Rows are points. Each copy is the shape, with its points in the same order, turned, moved and blurred by noise. Say if it was mirrored as well.
(in the rows, 128 means zero)

Shape:
[[168 132 127]
 [101 156  72]
 [ 82 124 135]
 [195 134  80]
 [ 82 177 116]
 [188  97 131]
 [151 115 142]]
Copy 1, 7 rows:
[[156 153 148]
 [102 144  81]
 [ 84 108 143]
 [191 166 107]
 [ 64 154 119]
 [190 129 160]
 [146 130 165]]
Copy 1 is: only turned
Copy 2, 7 rows:
[[158 117 138]
 [112 129  65]
 [ 75 130 128]
 [191  94  98]
 [ 91 170  90]
 [169  85 156]
 [138 112 154]]
Copy 2 is: only turned
Copy 3, 7 rows:
[[161 126 141]
 [ 93 164 175]
 [ 79 113 122]
 [188 142 187]
 [ 80 171 124]
 [184  88 149]
 [151 106 127]]
Copy 3 is: mirrored
Copy 4, 7 rows:
[[ 95 100  94]
 [131 178 127]
 [124 119 169]
 [ 95 121  46]
 [105 171 166]
 [104  67  75]
 [104  82 118]]
Copy 4 is: mirrored

Shape, 12 rows:
[[ 47 119 158 141 121 138]
 [171 134 133  94 110 144]
 [ 96  78  81 176 123 156]
 [164 224 162 113 126  98]
 [165 119  79 142 226 113]
 [172 190 159 140 101 104]
 [169 145 112 119 115  99]
 [120 165 105 131 191 135]
 [152 142  95 126 117 106]
 [132 127 141 181 107 153]
 [134 179  93 125 104 124]
 [188  70 113 152 124 126]]
Copy 1:
[[ 52 125 181 150 118 115]
 [155 155 145  76 108 143]
 [112 101 134 184 126 172]
 [127 235 138  89  95  77]
 [176 149  99 146 213 109]
 [151 213 145 108  74  94]
 [153 161 105 101 103 114]
 [113 187 132 145 182 126]
 [144 154  98 117 104 123]
 [132 154 169 166  95 142]
 [109 188 100 118 101 135]
 [199  98 136 139 110 138]]
Copy 1 is: only turned
Copy 2, 12 rows:
[[ 72 154 180  96 117  89]
 [182 134 126 100 120 148]
 [ 51 103 108 132 112 128]
 [225 195 131 129 143  81]
 [129 118  50 106 223 125]
 [207 159 140 155 129  94]
 [183 121  97 124 126 103]
 [118 174  89 103 183 109]
 [159 129  91 126 117 104]
 [119 131 151 164 128 130]
 [152 172  90 122 106 104]
 [146  56 112 135 132 147]]
Copy 2 is: only turned

Shape, 14 rows:
[[120 110  61  72 142 137 119 111]
 [103 211 117 148 177 147  86 155]
 [157 102 104 105 116  95 176 126]
 [ 95 117 155 126 107 113 157 131]
 [ 84 152 173 131 218 192 127 136]
 [ 86 128 161 151 126 121 191  82]
 [ 80 128 179 139 212 178 100 164]
 [124 125  66 109 108  95 172 134]
 [120 138 146  70 133  85 170 115]
 [145 130  93 103 114  99 101  90]
 [157 213 116 161 158 157 118 129]
 [150 123  72 107 147  73 154  98]
 [155 101 105  99 151 137 105 135]
 [113 207 155 133 160 201 125 138]]
Copy 1:
[[139  91  84 148 141  70 139 147]
 [143 217 108 161 146 148 121 162]
 [ 89 101 136 106 127  76 169 108]
 [105 116 178 154 103 106 141 131]
 [139 141 150 187 201 189 127 169]
 [115 127 197 190 132 118 173  93]
 [109 142 142 186 171 200  91 181]
 [100 123 120 127 105  55 186 138]
 [118 122 185 124 155  60 139 139]
 [130 127 107 135 128  58 109  97]
 [154 208 100 122 158 141 153 120]
 [ 89 122 105 142 152  42 169  96]
 [117 100  93 119 144 104 121 129]
 [179 189 148 145 160 173 137 157]]
Copy 1 is: mirrored
Copy 2 (14 x 8):
[[120 151  84  76 176 153 137 164]
 [118 205 113 198 177 139  99 123]
 [154 119  91  90 131  97 150 154]
 [103 120 134 123 104 108 131 131]
 [ 80 104 128 217 187 186  97 133]
 [109  89 135 146 115 121 161  77]
 [ 69 118 159 212 182 168  81 159]
 [126 148  57  98 134  93 170 147]
 [129 104  85 105 129  97 102 102]
 [157 168 127  73 165 120 140 128]
 [174 187 109 200 166 149 123 108]
 [151 136  84  89 191  89 156 127]
 [149 133 116 110 176 141 119 180]
 [126 167 120 220 134 191  95 115]]
Copy 2 is: mirrored

Shape (14 x 11):
[[133 127 160 110 130 101 118 190 139 129 193]
 [ 46 129 142 102 193 149 180 140 173 153  96]
 [162 124  91 183 128 147  85 102 113 108 129]
 [118  98 171  78 159  81 110 137  90 175 104]
 [106  85 156  88 170  77 131 179 158 166 152]
 [152 117 132  84 180 108  78 151 182 140 175]
 [ 63 169  87  96 121 153 125 166 112 169  60]
 [ 97 121  92 105 101 178 116  91 100  86 110]
 [127 132 111 146 117  78  61 118 139  77 139]
 [157 156  71 138  76 120 138  48  86 107  94]
 [131 134 183 130 129 123  79 170 162 138 133]
 [102 113 152  72 143 141 168 188 177 149  52]
 [146 129  84 135 143 131 128 130  89  65 114]
 [133 150 169  79 184  93 123 139 118 124 143]]
Copy 1:
[[ 95 138 157  63 132 100 100 162 122 104 176]
 [ 73 113 115 102 191 155 212 170 140 147 119]
 [191 123  90 165 132 149  84 121 133 144 140]
 [143 132 182  51 180 105 135 157 106 179 103]
 [ 91 100 154  54 166  79 143 192 126 137 142]
 [114 107 105  40 158 110  86 178 168 112 141]
 [152 169 157 109 114 199 186 173 167 183 110]
 [163 114 109 107 105 204 144  77 143 156 143]
 [181 112 152 102 139 114  87 109 183  86 145]
 [216 160  92 131  97 136 152  49 154 160 105]
 [100 138 175  96 140 135  77 176 131 106 105]
 [111 123 152  76 129 166 205 196 110 120  71]
 [203 139 107 115 138 152 155 117 122 102 167]
 [112 171 157  42 186 118 135 135 130 101 122]]
Copy 1 is: mirrored
Copy 2, 14 rows:
[[135 101 152 129 106 106 106 190 111 126 170]
 [ 66 144 175 133 152 120 190 149 148 222 104]
 [156 122 108 179 162 169  99  86 123 103 121]
 [104 138 155  44 145 166 134 165 103 135 121]
 [ 94  94 159  77 130 132 134 195 152 154 154]
 [137  84 140 108 148 110  65 171 162 162 134]
 [ 60 191  87 144 105 153 150 144 110 180  80]
 [100 120 112 156 122 128 138  62  77 143  73]
 [ 97 117 127 147 143 117  76 112 143  64 131]
 [152 169  78 134 129 132 157  35 114  80  90]
 [117 129 177 140 105 149  80 177 140 131 130]
 [ 88 128 160 115  91 140 180 192 159 181  50]
 [126 110  99 162 168 120 138 117  95  96  83]
 [131 139 164  88 163  92 112 177 111 140 118]]
Copy 2 is: mirrored

Shape (15 x 12):
[[129 152 141 137 106 125 101 139 153 121 155 119]
 [115 108 143 129 118 123 135 159 123 120 150 139]
 [135 138  78 195 145 133  85 147  62 133 158 123]
 [132  96 143 135 136 148  83 148 163 119   7 104]
 [197 115 118 123 142 112 159 129 151 129 145 139]
 [140 142 144 143 133 130 103 138 147 163 161 117]
 [125 128 127 108  89  99  81 137 147 141 163 114]
 [140 138 104 127 109 135 136 153 134 150 142 138]
 [131 124  87 130 144 117 187  93 139 122 140 136]
 [168 110 142 116  91 134 184 133 119 116 136 123]
 [137 124 151 114 143 167 118 139  80 123 155 122]
 [134 120 100 123  96 130  85 130 167 118 144 148]
 [152 149 103 131 121 117 104 162 127 108 147 124]
 [138 141 115 105 103 112 115 151 109 124 160 136]
 [124 113  77 137 145 144  91 140 157 128 156  95]]
Copy 1 (15 x 12):
[[142 149 129 147 113 107  89 137 125 129 151 128]
 [123 119 134 114 139 110 125 152 138 131 148  99]
 [116 131 125 192 218  98 110 115  86 157 133  94]
 [135  84 108 203 100 197 106 164 172  73  96  98]
 [182 130 159 133 151 115 140 113 184 145 145 125]
 [162 130 137 147 124 123  96 141 113 165 140 121]
 [127 147 123 132  98 107  73 121 143 161 139  97]
 [135 154 137 140 136 139 132 132 141 157 155 102]
 [147 154 118 133 145  94 192 120 168 139 125 134]
 [148 128 175 116 119 122 170 105 156 110 161  98]
 [136 104 133 103 160 134 119 109  94 121 138 109]
 [120 150 104 159 118 124  88 113 167 143 160 126]
 [139 164 132 145 159 119  86 114 144 125 143  97]
 [118 155 146 112 145 110 102 112 136 147 145  98]
 [161 131  65 163 146 115 104 117 138 152 143  95]]
Copy 1 is: mirrored
Copy 2:
[[122 168 150 115 151 131 122 150 156 108 117 110]
 [108  97 130 114 169 124 142 148 151 116 115 111]
 [106 146 119 177 179 142  78 113  93  83 159 124]
 [188 106 107 163 102  83 125  73 169 145  66 170]
 [177 130 120 109 178 148 164 136 106 154 143 110]
 [124 159 162 132 172 140 114 148 149 146 117 117]
 [118 156 139  98 138 120 112 149 140 128  99  79]
 [111 141 109 144 158 146 138 155 134 137 130 116]
 [121 130  93 116 169 135 181 110 133 158 181  99]
 [143  94 129 121 121 154 185 155 126 135 140 109]
 [121  90 140 122 147 148 102 156 140 135 166 141]
 [122 159  93  90 153 144 118 126 150 115  90 106]
 [145 142 113 132 158 122 113 161 128 101 138 110]
 [106 136 113 110 147 119 115 168 123 117 125 103]
 [144 140  97 145 180 139  89 116 168 130 133  85]]
Copy 2 is: mirrored
Copy 3 (15 x 12):
[[160 125 141 162 108 130 105 127 143 123 154 146]
 [137  93 138 127 104 129 146 137 140 124 120 156]
 [120  56  68 171 134 152 108 151  81 152 166 130]
 [102 150 169 164 184 161  98  96 170 184  58 118]
 [204 103 118 110 153 107 158 101 126 133 123 142]
 [163 107 139 146 122 117 123 131 135 158 180 147]
 [165 125 124 144  83  95  87 125 145 149 143 161]
 [161 124 100 127 115 128 145 145 138 144 138 138]
 [146 133  80 120 140 113 178  70 117 110 140 144]
 [186 115 127 104 104 128 165 109 124 110 104 100]
 [134  86 146  90 130 146 119 142 102 123 152 115]
 [164 126  98 142 110 146  96 105 155 144 123 177]
 [161 105 102 145 137 122 105 144 135 122 129 145]
 [160 108 101 120 100 117 111 156 115 119 127 147]
 [126  95  86 140 135 123  97 107 176 151 159 141]]
Copy 3 is: only turned
Copy 4 (15 x 12):
[[103 131 102 106 128 137  94 116 153 117 130 129]
 [109 107 120 104 149 124 128 127 114 122 153 119]
 [ 99 124  79 213 133  97  96 136 125 150 170 124]
 [179 105 165 142 110 140 110 198 119 107  45 127]
 [190 128 104 115 156 140 135 108 155 111 169 118]
 [121 134 121 115 139 134  82 121 163 149 149 134]
 [118 125  91  85 108 130  76  98 125 138 130 122]
 [130 128  87 114 155 140 124 128 141 152 140 104]
 [150 138 114 136 126 148 184  91 151 131 161  89]
 [149 121 116 105 190 140 136  94 132  96 140  73]
 [110 148 138 140 169 147  93 134  99 119 171 105]
 [132 105  75 113 110 172 105 118 126 132 122 131]
 [127 136  70 126 128 124 101 139 135 110 148 119]
 [118 142  78 107 141 124 107 113 107 126 151 111]
 [132 110  99 141  84 154  94 145 148 145 161  98]]
Copy 4 is: mirrored

Shape (17 x 12):
[[ 81 172 101 116 100 110 110 113 105  80 120 125]
 [121 144 177 144 113 194 179  93 134 149  56 159]
 [119 173 194 167 143 136 156 100 136 146 118 129]
 [150 154  90 144 121 112 151 134 144  46 130 102]
 [ 94 101 150 180 169 177 146  85 138 154  72 147]
 [154 174 119 141 101 159  97 145 108  79 127 122]
 [146  22 150 112  80  93 145 155  83 121 186  76]
 [118 120 142 161 154 170 151  51 146 150 133 159]
 [138 141  80 146 117  70 126 122  95 113 136 151]
 [146 103 176 137 172 149 109  62 143 160  88 161]
 [112 162 102 139 132 112 109 108 108  75 137  84]
 [128  36 181  66 107 117 163 157 118  96 194 132]
 [134 170  90 108 161 134 145 133  79 106 132 104]
 [104 182  85 146 122 135 101 154 129  92 137 109]
 [131  35 178 104 113 120 162 207 130 128 189 132]
 [143  59 152  71  96 109 155 168 165 150 157  90]
 [133 153  72 130  97 127 123 116 112 109 180 108]]
Copy 1, 17 rows:
[[ 72 196 132 150 136 102 128 154 115  65  77 158]
 [151 183 158 181 124 126 149  70 135 195  85 145]
 [142 196 171 183 143  97 119 137 109 181 129 129]
 [130 176 115 142 147 118 138 171 179  64 140 145]
 [132 153 112 200 182 127 132  79 103 186  85 127]
 [155 191 115 147  96 139 127 185 120  89  87 142]
 [ 77  37 132 130  90 105 166 171 110  94 136  62]
 [117 158 125 212 148 144 103  87  96 169 150 143]
 [ 98 140  80 153 125  72 124 159 122  87 135 182]
 [161 127 154 190 152 112  67  69  93 161 113 132]
 [111 185 106 144 157 104 129 158 117  50 120 126]
 [ 72  26 198 126 113 148 150 154 124 108 135 114]
 [132 175 111  89 166 119 148 148  98  92 127 155]
 [ 95 192  96 138 157 124 124 191 138  95  96 146]
 [ 82  38 164 117 124 145 152 175 155 152 123  98]
 [ 75  76 164  89 112 124 124 132 175 141 131  73]
 [ 83 181  98 125 104 142 128 166 114  77 143 139]]
Copy 1 is: only turned
Copy 2:
[[ 75 186 148 149 111 163 101 152 130 117 124  96]
 [147 131 186 144 125 209 192  76 140 168  69 126]
 [147 114 201 206 143 156 145 118 134 153  95 133]
 [143 182 117 156 139 134 127 146 172  68 136  99]
 [103 101 156 173 145 181 179  53 121 136  72 154]
 [144 178 140 142 156 163  80 123 167 128 140 122]
 [116  29  98 144 110 128  94 100 157 121 185  30]
 [131 115 169 190 110 176 166  65  97 121 136 170]
 [ 98 166 131 149 123  83 120 121 124 138 159 111]
 [144  78 172 147 114 153 138  75  97 141  80 188]
 [112 163 126 174 144 141  81 146 119  88 115 101]
 [118  10 133 107 106 162 127 142 163 106 195  80]
 [130 169 123 141 179 156 127 150  92 123 144  99]
 [101 187 120 172 166 158  94 149 159 121 130 136]
 [120   7 123 128 131 139 134 147 202 143 200  87]
 [145  35  84 149  97 157 135 160 175 154 154  89]
 [122 171 101 179 124 153  99 127 132 127 187  98]]
Copy 2 is: mirrored
Copy 3:
[[117 191 102 131 113 115 129  98 131 125 127  59]
 [ 73 158 182 115  91 141 205  92 128 166  88 158]
 [101 175 209 131 133 113 135 103 137 165 138 135]
 [117 147 134 163 144 109 144 111 180  62 126  77]
 [ 58 123 182 155 115 101 141  96  96 171  81 157]
 [146 186 132 175 100 169 125 102 157  98 119 102]
 [207  46 116 135 135 145 165 139 110 150 196 102]
 [ 64 107 170 123 130 136 132  53 110 165 110 146]
 [140 138 110 125  96  78  99 109 127  84 145 112]
 [124 110 198 115 128 103 136  65 121 186  54 160]
 [124 153 141 151 126 126  99 113 146 103 128  49]
 [193  72 104 111 193 157 193 112 130 162 183 124]
 [123 151 138 103 118 155 109 149 135  82 109  87]
 [106 179 111 170 122 126 100 131 161 108 127  94]
 [187  78 105 144 186 152 182 158 136 176 187 160]
 [168  63 114 118 143 139 184 151 189 187 160 121]
 [125 132 109 133 104 158 100 102 161  98 157  86]]
Copy 3 is: mirrored

Shape, 15 rows:
[[153 163 112 145 186 128 128 162  91 124 122 169]
 [163 166 201  90 141  85 133  64 143 123 106 153]
 [164 153 170 146 157  91 139 127 138 104 128 113]
 [108 184 120 166 152 140  62 123  86 124 153 116]
 [110 143 119  76 124  93 118 120 110 160 106 136]
 [ 99 161 150 189 137  83 111 101 149 148  96 161]
 [183 118 112 131 184 114 152  80 128  55  85  53]
 [ 81 120 175 199 108  93 127  74 100 141 140 149]
 [105 133  97 120 158 158 130 192 133 129 139 115]
 [153 137 119 147 151  98 189  85 134 115 122 125]
 [140 144 153 130  93 158 138 108 130 164  78 162]
 [120  72  83 127  75 144 111 132 166 206 148 189]
 [149 157  85 109  83 119 154 100 140 120 120 123]
 [114 120 145  99 109 107  73 216 109 126 103 203]
 [194 164 123 150 150 115 120 134  92 159 136  57]]
Copy 1, 15 rows:
[[172 124 133 158 143 171 162 100  97 119  98 108]
 [ 87 112 188  61 117 156 185 122  92 161 144 135]
 [111 127 151 119 145 167 174 149 132 143 159  95]
 [199 146 147 157 118 129 123 109 137 158 154 150]
 [110 144 144 105 140 103 144 106 114 155  77 141]
 [116  98 189 131 137 110 168  80 169 121 150 110]
 [129 136  84  48 130 199  96 135 143 130 170  66]
 [ 66 128 187 169 143 101 126  77 140 161 197 126]
 [131 147 102 172 162 161 130 150 143 113  89 147]
 [ 83 124 109 103 128 178 152  93 143 154 151  97]
 [ 83 120 161 128  83 106 143 112  99  90 114 137]
 [ 58  44 110 191 111  83 112 116 123 140  67 160]
 [ 96 125  74  98 103 100 160 117 127 133 121 139]
 [142 100 157 168 188  80 162 155  56 101  85 146]
 [155 173 128 146  82 159 121 150 140 181 124  66]]
Copy 1 is: only turned
Copy 2:
[[167 148 132 135 129  79 134 129 176 103  63 165]
 [173 115 195 137 182 150 115  88 207 133 112  76]
 [177 112 141 142 156 107 102 123 155 102 111  88]
 [138 173 141 156 201  95 118 174 138 116 109 176]
 [126 149 158 101 152 145 140  84 150 158 110 144]
 [ 95 166 157 134 168  71 121 132 185 132 118  77]
 [249 163  86 121 149 131  41 112 154 134 128  96]
 [118 121 150 142 193  52 136 153 169 193 148  92]
 [131 144  71 138 120 124 146 121 138 101 115 177]
 [195 141 116 107 132 113 127 138 181 152 117  77]
 [111 136 162 162 108 136 115 122 207 172 129 130]
 [ 78 125 144  79  89 105 167 134 201 149 201 178]
 [146 140 129  84 123 171 110 157 172 159 119 121]
 [ 65  84 145 115 138  90 114  75 173 109  82 199]
 [202 154 169 148 118 120 102 154  94 113 125 136]]
Copy 2 is: mirrored

Shape, 18 rows:
[[104 148 118 134 120  97 110 177  72 112 109 125]
 [ 96  97 132 116 136  82 127  63 120 161 102  99]
 [174 125 156 117 163 153 109 118 172 160  62 148]
 [158 100 154 122 148  87 112 151 149 100 158 137]
 [ 92 170 150  99 122 135 147 131 115 147 132 124]
 [164 125  87 132 133 113 150 164 138 186 171 129]
 [100 132 115 146  95  59 126  90 165 115  81  85]
 [165 175 149 182 184 150  57 110 106  94 109  70]
 [191 104 140 144 144  88 109  99 156 127 147  97]
 [100 121  64 160 120 106  99 121 143  94  90  97]
 [149 145 118 174 182  67  76 100 156 105 137  99]
 [114 148 124 134 134  61 136  91 109  72 105  73]
 [ 77 117 166 146 121  98 149 145 122 118 116 113]
 [113 108 122 123 113  74 117 117 135 145 203 148]
 [ 83 123 129 140  82 108  82 148  94 147  75 129]
 [152 158 177 142  73 174 123 125 151  99 126 153]
 [ 91 118  96 106 168  87  65 145 155  97 125  45]
 [118 149  97 165 113 153 137 123 111 125  53 131]]
Copy 1:
[[118  95  88 162 114 107 156 200 141 142  90 119]
 [169 131 126 136 162 106  61 140 156 152  87 111]
 [176  58 137 134 124  87 112  98 143  66 143 141]
 [133 103 166 138 125 120 153 140 131 149 158  86]
 [132 129 114 151  74  88 117 140 120 120  70 128]
 [129  92 172 114  82 134 148 130 176 171 107 168]
 [174 123  55 113 142  86  99 126 160 183 121  98]
 [122  22  70 163 140 152 108 109  61 127 126 121]
 [172  76 152 121 129 148 111 106 130 169 152 100]
 [132 111  47 101 163 123 138 138 153 154 129 136]
 [131  61 105 145 171 119 129  93 111 197 143 109]
 [152 110  65 142 139 121 126 126 132 172  89  54]
 [115 136  97 171 104  96 101 159 159 142 123  98]
 [136 158 176 139 119 113 135 150 121 201 123 133]
 [158 109  75 148 130  85 108 218 140 129 111 154]
 [174 129  95 158  52 116 139 127  94  98 165 137]
 [ 79  79  90  68 169  92 115 146 113 164 114  91]
 [164 100  43 154 119 126 135 131 163 100 102 163]]
Copy 1 is: mirrored
Copy 2:
[[122  71  66 126 137 148 147 113  80 112 140 125]
 [ 63 141 118 127 107 107 170  74 141 118 108 154]
 [127 109 159 174  92 104 147 161 157 184 120 155]
 [118 152  99 118 135 129 168 197 109 129 139 152]
 [124  92 135 142 163 113 116  97  89 125  94 116]
 [174 169 118 139 169 164 124 115 139 132 158 152]
 [ 75 102  79  83 121 128 152  97 179 127  92 107]
 [ 73  65  87 206 133 100 105 194 156  76 126 133]
 [108 155 121 135 134 114 163 171 178 101 135 155]
 [109 112  49 136  95 141 132 119 158 117 113  86]
 [ 65 139  72 142 120 138 118 187 175  91 110 152]
 [ 66  93  93 116 128 143 177 117 142  68  90 103]
 [ 74 101  99 106 151 134 155 111  95 146 139 111]
 [123 185  98  77 150 117 141 117 107  99 140 144]
 [123  69  54 119 109 108 131  78 113 147 145 135]
 [139  72 160 111 128  73 128 169 126 142 150  84]
 [100 149   7 160 144 116 147 151 148 126  70 122]
 [116  58 130 158  90 155 118  96 141 146 147  86]]
Copy 2 is: mirrored
Copy 3:
[[ 97 124  87 132  77 171  95 125 126 134  95 108]
 [168 118  61 120 180 111 127 116 138 153 100 124]
 [181 123 175 164 138 106 166 121 171 118  93 154]
 [120 133 127 138  92  58 107 115 125 123 138 114]
 [ 94 136 125 128 167 162 107 127 144 110  91 108]
 [106 174 144 114 119 112 137  60 165 170 132  74]
 [181  50  73 129 160 133  89  92 143 122 138 106]
 [200 180 117 124  83 173 132 127 109  61 145 150]
 [178 140 121 108 130  79 144  96 118 123 154 113]
 [161  95  66 137 104 164 109 119 178 139 171 112]
 [205 160  78 149 101  95  99  94 137  95 152 101]
 [184 107  77 110 130 144  72 150 101 121 136  96]
 [107 115 101 153 146 144  74  99 119 136 112 146]
 [ 84 152  75 126 147  73 118  93 145 124 127  74]
 [112  81  67 140 108 166 139  93 143 127  78 140]
 [ 94 107 162 160 140 145 168 122 113  67 139 129]
 [164 132  66  75  98 115  66 118 194 104 145 138]
 [147 104 119 166 121 203 148 130 156 146 129 123]]
Copy 3 is: only turned

Shape, 17 rows:
[[131 193 119 141 102 153 148 154 135 151 106 130]
 [102 189 157 127 109 108 114 152 118 107 145 135]
 [131 149 128  99 108 100 128 145 160 107 159 124]
 [118 118 119 123 100 124 110 136 115 176 105 112]
 [153  95 115 104 100 190 121 114 115 114 120 112]
 [108 105 137 109 138 113 125 133 150 101 109 174]
 [141 113 130 147 128 107 137 161 146 100 142 111]
 [108 108 141 139  93 117 118 155 133 152  97 117]
 [ 50 249 128 139 161 106 122 137 120 100 100 121]
 [150 103 124 143 240 107 123 105 141 122 111 111]
 [114  92 129 140 124 144 108 161 128 136 113 112]
 [138 101 178 104  95 128 132 140 151 112 127 111]
 [101 142 123  59 127 144 109 139 159  99 161 121]
 [103  98 125 129  97 117 118 130 159 136  89 108]
 [144  98 128 141 102  96 118 129 126 104 135 106]
 [ 85  95 121  77 129 138 154 128 118 128 120 118]
 [112  92 120 142 114 165 131 104 139 160 139 113]]
Copy 1 (17 x 12):
[[ 98 148 183 145 123 145 130 150 100 128 109 139]
 [106 120 185 134  77 117 111 108 122 102 158 123]
 [105 145 148 109  81 128 123 100 161 111 126 110]
 [116 144 130 132 118  74  99 140 105 145  96 113]
 [130 133 108  74 169 133 108 111 102 145 117 125]
 [131 138 121 111 117 100 112 105 139  59 111 146]
 [148 133 141 121 112 124 142 114 141  97 114  79]
 [122 126 147 133 124  85  96 127 111 110  83  99]
 [120 138 178 187  31 159  96 140  81  80 170 153]
 [235 143  88 140  91 113 152 132 136 106 121 152]
 [145 103 124 121 132 102 103 142 115 110  96 100]
 [136 124 150  86 118 106 110  72 129 112  87 104]
 [103 113 113  81  73 151  93 103 149 116 128 137]
 [129 147 124 137 123 102  77 117 115 105  75  98]
 [145 150 129 115 124  99 118  98 134 113 127  70]
 [106 117  82 110 101 110 118  96  92 108  98 136]
 [132 116 101 143 157 112 108 106 126 151  96 120]]
Copy 1 is: mirrored
Copy 2, 17 rows:
[[129 163  95 130 148 176 144 123 148 178 120 114]
 [108 165 100 114 100 150 104 144 128 148 171  90]
 [139 136 108 117  97 119 118 141 179 116 152 106]
 [108 155 140 136 119 105 131 132 141 165  82 123]
 [150 113 142 108  86 141 131  97 125 132  78 163]
 [129 144  89 127 114  97  95 136 147 109 141 174]
 [151 117 119  99 137 124 118 163 136 108 134 114]
 [106 147 129 113 128 118 103 160 144 152  93 144]
 [ 66 178  79 191 122 183 141 145 112 137 197 101]
 [142 109 155 169 186  89 137 110 104  83 163 148]
 [128 126 144 116 123 117 127 163 115 155 110 158]
 [122 134 149  72 108 128  93 130 167 118 122 148]
 [130 125 116 121  57 118 151 121 174 123 165 144]
 [103 126 129 135 127 120 110 156 166 128  92 151]
 [139 111 133 110 118 113  91 150 138  99 101 100]
 [ 81 126 103 106  98  99 159 122 143 118 108 166]
 [112  80 131 119 128 111 128 111 142 162  91 152]]
Copy 2 is: mirrored
Copy 3, 17 rows:
[[100 134 107 146 132 205 150 140 164 173 101  94]
 [ 93 176 117 119 148 181 136 116 159 109 135 118]
 [127 143 126 129 155 141 167 109 180  93 134  96]
 [102 115 129  96 159 131 149 170 132 173 131 107]
 [176 107 160 127 142 150 135 162 133 165 175  90]
 [121 128 188 125 145 144 137 126 125  99 118 124]
 [128 137 124 171 155 126 167 137 135 117 150 111]
 [ 81 132 149 125 164 133 159 163 135 163 144 107]
 [ 47 147  93 134 146 214  61  83 150 103 103 114]
 [148 103 112 171 144  90  87 121  83 114 101 164]
 [113 122 147 139 175 140 143 173 119 154 151 114]
 [128 150 172 144 147 113 169 119 159 150 158 112]
 [151 123 155 106 179 160 124 105 185  95 139 101]
 [ 85 101 168 137 151 122 140 158 146 147 144  94]
 [122 134 130 140 127 108 159 153 129 112 165  97]
 [129  83 161  98 168 147 140 104 128 136 158 119]
 [135  90 143 121 140 141 143 171 157 164 156 148]]
Copy 3 is: only turned
Copy 4:
[[178 156 136 173  94 121 159 110 160 124  94 153]
 [174 160 114 145 138 156 102  97 183 114 129 143]
 [162 144 140 119 151 115  93 125 176 134  91 117]
 [156 124 111 120  98 101 129 116 106 133 128 148]
 [129  84 144 110 105 156 154 152 117 119  78 123]
 [110 147 137 126 177 126 118 155 140 129 112 161]
 [141 111 120 165 155 107 106 137 156 120 104 105]
 [150 113 107 146 118 107 112 125 120 143 121 164]
 [136 221  81 168 143 158 137  41 182 104 100 154]
 [ 67 157 145 165 184 109 138 107  86 111 117  68]
 [136 108  97 146 134 128 128 143 112 145 116 127]
 [152  88 156 136 146 140  87 131 137 150 105 141]
 [153 150 127  85 159 152 119 119 165 156  69 113]
 [115 118 110 137 118  99 102 129 120 152  95 165]
 [123  97 124 131 130 108  84 135 145 104 114 117]
 [127 104 116  89 167 119 154 108 134 142 100 153]
 [106  99 134 124  95 117 160 130 135 158 120 117]]
Copy 4 is: mirrored
